Each point is reached from the start by the listed moves, each made 0, 1 or 2 times, or once backwards (-1), plus a little noise. Is the number of moves made odd or even? Then give how often each move was made.

Moves:
(1): [ 26 -17  56  11   8]
(2): [-18  15  36  -5  -9]
Start: [-2 18 -3 -2 -1]
Points:
[-30  34 -58 -13 -10] => odd (-1, 0)
[ 8 14 92  3 -4] => even (1, 1)
[-3 17 -2 -4 -3] => even (0, 0)

Moves:
(1): [ 12  -1  -2  -9 -18  20  14  -6   0  -2   7]
(2): [ 5 12  0 -2  8  1  6  5 -1  3 12]
(3): [  6 -13  11   0  12  24   7  13   8  11 -12]
(4): [  6   4   2  16   1  -1   9   0 -11  10   2]
(5): [  7  -9  10   5   5   8  -9 -15   2   6  14]
(6): [  0   1  -6   1  -6   4   1   0  -4 -13   7]
(7): [-10   4   4  -5   4  -6  14  -5  12   2  14]
(8): [-1 -3 -8 -4  5 -1 16 -1 -7  2 -6]
(9): [  4 -14 -13  -4   1  -7  -8   9  -3   6  17]
(10): [-9 -2 -5 -7 -3  3  2 -3 -1  4  3]
(11): [ -1  -7   6  -9   1  -5   5   8 -12   9   0]
Start: [ 1 -2  3  1 10 -3 -2 -4 -3  1  4]
Points:
[ 30 -67  28 -43  14  79  71  -6  -3  35  80] => even (2, 0, 2, 0, 2, 2, 2, 1, 1, 0, 2)
[-21 -67 -43 -49  12  -4  38  44 -46  33   4] => even (0, -1, 1, 0, -1, 1, 0, 2, 2, 2, 2)
[ 46 -32  -4   3   3  77  28  23   5  63  51] => even (2, 1, 2, 2, 0, -1, 0, -1, 2, 2, -1)
[ 61 -18 -12 -16  -5  69 -12   4  22 -18  95] => even (2, 2, 1, -1, 1, 2, 0, -1, 2, -1, -1)
[-49 -17 -11 -60  -3 -27  15  22   6   8  55] => odd (0, 0, 0, -1, -1, 1, 2, -1, 1, 2, 2)
[ 19  -2 -41   8 -24  18   4   8 -26 -12  13] => even (1, 0, 0, 1, -1, 1, -1, 0, 1, 1, -1)
[ 47 -36  29  -6  27  76  84  -8   5  48   3] => odd (2, 0, 2, 1, 1, -1, 1, 2, 0, -1, 0)
